Rows are points. Examples show where two turns around zero, p and q, send a point. Where does a point land after both, in the order given? Backwards means that the second turn is done in reverse. Each puzzle has new turns, and all numbers are rounded.

Turn p:
29 -5 22 => -24 21 18
52 12 -15 => 4 55 4
6 -28 -1 => 7 -3 28
-70 -17 -4 => 18 -69 -8
-18 38 -2 => -5 -5 -42
Turn q:
-12 -38 -24 => 33 -29 -15
35 65 -10 => -11 51 53
-31 -12 13 => -3 -3 -35
8 -16 21 => -19 -20 -3
Where do these land?
p, then q: -14 20 -3 => 24 -4 5
q, then p backwards: -43 -9 -5 => -10 35 -25
p, then q backwards: -19 -2 25 => 13 -18 22
q, then p: 76 -10 -17 => -61 -25 43

Turn p:
23 21 -38 -8 => 38 17 26 6
9 -36 25 11 => -23 -38 0 -11
23 12 -39 -60 => 71 14 -1 -25
-15 13 38 26 => -48 13 -3 -1
-40 -8 14 31 => -37 -3 -22 31
Turn q:
44 40 -6 7 => 58 6 10 -12
-24 -44 -27 -13 => -53 -7 14 -19
32 -45 40 17 => 2 -66 -25 4
-22 28 -43 28 => 0 51 -11 -34
-1 6 11 -34 => -1 -1 25 26
-29 15 24 -5 => -7 18 -12 34
Where do these land?
q, then p: -42 1 1 71 => 63 34 -3 41
p, then q: 15 9 11 -8 => 2 1 14 17
q, then p: 11 15 -27 6 => 10 14 1 -28
p, then q backwards: -11 8 8 -47 => 6 15 -13 45
q, then p: 39 -24 0 -76 => -67 -45 -16 -34
p, then q: -28 -19 -5 18 => -16 5 -22 -27
p, then q: 17 10 12 36 => -12 5 -25 32

Turn p:
15 -8 -1 -9 26 -29 => -4 13 -17 -4 19 -32
-7 11 -18 -15 -17 1 => -22 -2 15 14 -12 1
-27 11 -16 -20 -11 4 => -12 -6 32 20 -7 -3
5 -20 39 30 0 -20 => 35 -18 -40 0 11 0
-8 38 7 5 2 14 => -8 0 15 5 22 31
17 4 9 19 1 -7 => 0 -4 -23 -10 9 9
-21 -21 20 -8 -7 23 => 35 2 15 10 -18 6
36 -10 -19 -22 12 13 => -17 39 -4 -20 -15 -10
-10 -6 -21 21 -5 1 => -6 -25 7 -17 -8 -3
Turn q:
-15 1 46 -27 -12 -18 => 0 -15 -16 26 -49 7
14 5 -36 4 21 -3 => 1 5 32 -16 25 6
3 19 33 1 -6 -3 => -16 -12 -15 27 -9 9
-13 15 15 -16 -31 -4 => -23 -1 -10 9 -30 -14
-19 -14 -32 21 7 -6 => 15 -13 9 -32 17 -18
17 -2 11 9 -2 1 => 3 5 -5 19 10 1
16 -18 -10 0 1 7 => 15 20 4 -1 10 -2
-4 -7 -28 8 22 25 => 5 11 1 -34 25 11
Where do these land?
q, then p: 19 6 -12 -44 -22 46 => -29 -10 35 31 21 39
q, then p: -8 -76 3 2 -4 -7 => -49 29 -50 -8 -7 1
p, then q: -9 15 11 12 7 17 => 2 15 -12 3 5 23
q, then p: 8 4 -11 13 16 -11 => 20 13 -5 -7 9 -5
q, then p backwards: -6 18 1 13 4 -8 => -9 11 -10 11 -5 -12
p, then q backwards: -7 12 -9 10 -10 -15 => -6 20 7 12 2 -7
q, then p: 9 5 10 8 -5 4 => -1 -11 4 -12 6 -1
q, then p: -18 -3 -3 -6 8 -7 => 3 9 -4 8 -17 -3
q, then p: 12 18 10 -9 7 -19 => 24 -14 -4 -5 -5 14

Turn p:
-51 -32 13 20 -6 -26 13 -65 => -27 1 42 68 -1 14 38 23
49 24 -2 -37 -31 -25 -9 24 => 54 -20 -34 -9 -9 -29 -5 -33
-6 -27 0 -40 16 25 -9 -36 => -37 5 15 32 -6 -25 -31 -19
29 12 8 7 0 11 -12 -13 => 11 -2 7 -11 -31 -11 -12 5
-20 -3 -21 23 42 22 35 -61 => -44 34 55 7 5 -29 13 37
-24 13 -34 13 16 -39 0 16 => 1 33 -29 -2 20 5 41 7
4 15 49 18 24 13 -11 9 => -21 -30 -12 -22 -28 11 -9 31
10 -27 -17 8 -14 14 -19 39 => 19 17 -12 -10 11 34 -32 -14
-31 41 0 -7 -64 31 -23 31 => 5 -25 9 -39 -8 40 22 -69
38 -16 3 -6 16 -27 35 56 => 38 -12 -41 -14 46 -11 -24 30
Turn q:
10 35 20 -41 3 -30 -3 19 => -17 29 15 -8 30 45 -1 -19
-6 59 36 -19 51 -10 -36 25 => -7 14 -31 -2 54 42 -37 -51
16 -4 -15 7 -34 15 -22 -12 => 8 -25 27 -23 -15 -8 -14 12
22 -14 -50 28 -16 24 15 -10 => -1 -25 2 -28 -47 -33 19 4
-40 12 -12 -18 9 -27 25 5 => -11 1 -7 37 -2 31 33 -12
-15 33 43 -36 22 -1 -31 3 => 5 9 5 15 56 26 -29 -30
10 -27 50 -8 9 76 -6 58 => -26 -10 -19 -23 82 -59 -9 25
-7 -6 -18 23 -32 6 -37 -2 => 4 -42 9 -9 -19 5 -26 21
5 -28 -10 40 -7 -37 35 -11 => 12 25 -19 7 -49 0 20 35
12 -61 -42 9 -2 -2 13 -30 => -9 4 17 18 -60 -46 5 16
-8 2 -2 16 -4 -14 46 -43 => 42 17 0 15 -29 -1 38 0
Where do these land?
p, then q: 37 51 -63 -10 35 -17 -3 25 => -26 26 33 -14 -26 57 24 -55
q, then p: -10 -22 23 -15 -29 45 25 16 => -6 -12 -38 5 38 -8 -1 44
p, then q: -26 59 5 28 16 -23 -23 4 => -16 -10 24 2 2 2 73 3
p, then q: 2 -28 38 -10 -34 -9 -2 25 => -4 -9 -3 -6 -18 -54 -26 12
q, then p backwards: 36 -2 -2 3 -24 -11 18 -56 => 38 20 -26 34 -28 9 -6 -30
p, then q backwards: -3 -38 33 27 -14 8 -29 -7 => -26 1 -12 4 -18 -48 -30 -9
q, then p: -13 41 -34 -27 -1 24 -3 2 => -26 -7 37 41 5 -12 -15 13
p, then q backwards: 13 -43 -40 14 66 26 20 35 => 42 -25 70 -2 12 -17 -29 43
p, then q: -23 23 53 -28 -25 11 15 6 => -3 11 13 48 -13 -43 2 32
p, then q backwards: 5 -10 7 -7 27 -32 -31 -8 => -17 -27 -5 26 27 -21 10 6
q, then p backwards: -18 -31 -20 25 -16 -23 13 -43 => 30 -2 21 22 -11 -28 -23 -43
